Every row gives one point. Examples show where two turns around zero, p and q, send a point. Write where each new point lands after one turn and then the other. Backwards means that the second turn is done in reverse. Each puzzle has new turns, and all numbers are rounded.

Turn p:
[-1.1  0.3 -3.8] -> [-3.2 -2.0 -1.3]
[ 3.6 -1.9  5.0] -> [ 5.2  3.7 -0.5]
[ 2.2 -0.6 -1.0] -> [-0.3  1.2 -2.1]
[-1.9  3.8 -2.4] -> [-4.3 -0.6  2.1]
[-0.2 -0.4 -0.1] -> [ 0.2 -0.4 -0.2]
[-2.6 -1.2  2.2] -> [ 2.4 -2.0  1.9]
Turn q:
[-0.8 -0.7  1.7] -> [-1.0 -0.7  1.6]
[ 0.7 -1.0  0.9] -> [-0.2 -1.5  0.3]
[2.6 0.7 0.3] -> [ 2.3 -1.4 -0.4]
[-5.9  2.8  0.6] -> [-1.9  5.2  3.5]
[ 3.4 -1.8 -3.5] -> [ 0.9 -1.7 -4.8]
Where do these land?
q, then p: [0.9 0.9 0.0] -> [ 0.0  1.0 -0.8]
q, then p backwards: [1.6 2.8 0.9] -> [-0.2 -1.2  3.1]
q, then p: [0.0 1.5 3.6] -> [3.3 1.8 0.8]
p, then q backwards: [-4.9 -2.5 -1.2] -> [ 3.7 -2.9  3.0]
p, then q: [ 2.4 -2.6 -3.4] -> [-0.9  2.6 -4.0]

Turn p:
[3.2 3.9 0.8 2.3] -> [-4.2  1.4  3.1 -1.5]
[-0.7 -3.2  0.1 -2.6] -> [ 2.4 -0.3 -1.9  2.8]
[-1.2 -0.5  0.7 -2.4] -> [2.4 0.1 0.4 1.4]
[-3.0  0.9  0.4  4.2] -> [-0.4 -3.4  0.4 -3.9]
[ 0.9 -0.4 -2.1  0.1] -> [-0.6  1.4 -1.7 -0.4]
[-3.0 -2.2 -1.6 -4.5] -> [ 5.4  1.1 -2.0  1.5]
[3.9 1.7 1.6 2.9] -> [-5.1  0.0  1.9  0.0]
Turn q:
[-1.5 -2.2  3.5 -2.8] -> [ 3.9 -2.2 -1.5  2.3]
[0.4 2.1 2.3 3.7] -> [ 1.5  1.2  0.7 -4.4]
[ 3.8 -2.4 -2.7 -2.5] -> [-1.8  3.2 -0.7  4.4]
[-3.2 -0.5 -1.5  0.7] -> [-1.0 -2.8  2.1  0.0]
[ 0.4  3.1 -1.5  1.1] -> [-2.5  0.5 -0.5 -2.5]
Where do these land?
p, then q: [-2.1  0.8  2.4  2.1] -> [ 2.9 -0.1  0.1  2.6]
p, then q: [1.1 0.7 3.7 1.0] -> [ 3.5 -1.3  1.6 -0.4]
q, then p: [-1.7  3.5 -3.8 -1.3] -> [ 4.6 -1.9 -2.2 -1.1]
p, then q backwards: [ 3.0 -1.7 -0.1 -0.6] -> [ 1.6 -0.5 -2.0 -2.4]
q, then p: [ 3.7 -4.4 -2.7  0.3] -> [-2.4 -2.2  4.1 -3.6]
q, then p backwards: [-1.2  1.9  3.4 -2.6] -> [-2.9 -3.4 -1.7  0.8]
p, then q: [-2.8 -0.8 -2.9  1.1] -> [-2.5  1.0 -1.5  3.0]
